Each row of a before or after table is a point. One or more steps were done to the points. Then noise was added and the rows were shuffled. The steps act on columns, c1 being the first. What was done? A step turns or swaps two columns, mirrors them in a line or flattens them onto one, adds a multiple of one to another, or multiplies or shifts one. Angles are multiples of 10 degrees, from the lower column toward the higher: turns from -170 to 170, lines from 10 to 170 but not 90. Use the fewest steps. Two steps may share a column if one is a turn and the other turns, adds or multiplies; they go together, in the order done. Otherwise the lowest column goes first.
In the rows, 128 means zero.

Before (8 x 3):
[[119 179  88]
 [123 114 142]
 [ 95 180 108]
 [102 159  79]
 [ 99 112 129]
 [111 102 137]
 [136 108 143]
 [147 182 127]]
After:
[[ 52 145 137]
 [ 77 158 122]
 [148 152 113]
 [114 151 110]
 [179  76 112]
 [105  57 169]
 [ 66  71 189]
 [ 45  66 137]]
Steps: multiply c1 by 2.5; multiply c3 by 1.6; turn c2 and c3 by -160 degrees

Before, 13 rows:
[[189  90  83 129]
 [196 110  93 115]
 [146 166 139 118]
 [107 100 126 109]
 [ 95  96  90 107]
 [137 158  75 173]
 [114 181  97 138]
 [ 94 187  94 138]
 [127 118 110 139]
 [ 87 108 109  93]
 [153 117 140 192]
 [133 179  79 183]
 [ 85 183 110 191]]
After, 13 rows:
[[207 162  83 142]
 [ 79 148  87 160]
 [ 99 149 130 157]
 [ 72 135 109 170]
 [ 67  97 110  46]
 [214 143  92 146]
 [152  87 139 120]
 [ 85  76  96 100]
 [110  87 103  96]
 [134  97  77  61]
 [139 110  77  75]
 [161 159 138  74]
 [126 146 114 117]]
Steps: multiply c1 by 1.3; turn c2 and c4 by -160 degrees

Before (14 x 6):
[[124 107 128 161 155 130]
 [ 98 155  77 141 114 132]
 [ 63 178  54 166  92  90]
 [141 134 130  94 168 141]
 [123  87 145  91 173 108]
 [ 72 148 148  52 198  90]
 [ 85 170  90 143  68 114]
 [ 84 103 173  91 197 136]
 [ 59 155  81  71 177  41]
 [125 135  87 173 129 186]
 [131 105 124 125 131 142]
 [127  73  95 121 121 148]
 [140 145 102 152 112 107]
 [ 88 153 159  95 179 125]]
After (14 x 6):
[[209  91  97  85 195 105]
 [131 140 105 126 104 186]
 [101 123 111 117 148 151]
 [121 141  93  96  80 103]
 [167 100 107 128 174 166]
 [196  46  62  75 136  87]
 [167 132 114  91 207 156]
 [167 126 124  95 186 100]
 [ 99 115 122 133  96 107]
 [123 136 122 132 129 150]
 [107 101  88  56  55  71]
 [ 86 188  96 116 104 128]
 [156 140 106 149 164 123]
 [121 120 139  83  58  86]]
Steps: turn c1 and c4 by 100 degrees; turn c2 and c6 by -80 degrees; turn c3 and c5 by 40 degrees

Before, 11 rows:
[[101 162 147 125 150 119 154 170]
 [147 120  74 136 160 103 115  34]
 [145 114  80 185 130 133 165  36]
 [112 122 136  98 101  67 149 193]
 [145 124 157 143 148  64 163 140]
 [184 100  58 107 135 103 169  80]
 [124 134 131 137 132 127 118 182]
 [128 175 172 119 148 120 159 160]
 [117 147  63 145 130  74 175  93]
 [146 197  99 164  89  82 145 115]
 [148 184  86 205 167 109 148 113]]
After, 11 rows:
[[115 189  99  90 166 118  87  82]
 [171 161 174 150 123 160  85 117]
 [122 138 131 129 136 181 131 128]
 [ 98 104  81 130 186  33  96 134]
 [ 95 123  74 160 139  34 144 102]
 [120 152 142 147 121 169  92 121]
 [119 113 134 103  97 193 110  65]
 [ 51 131  64 132 147  91  77  74]
 [115  85  55 134 105  79 104  98]
 [110 174  87 170 204 114  92 110]
 [172 112 161 146 145 142  98  64]]
Steps: add 1 times c3 to c1; mirror c2 and c7 in the line at 170 degrees; swap c4 and c5; swap c6 and c8
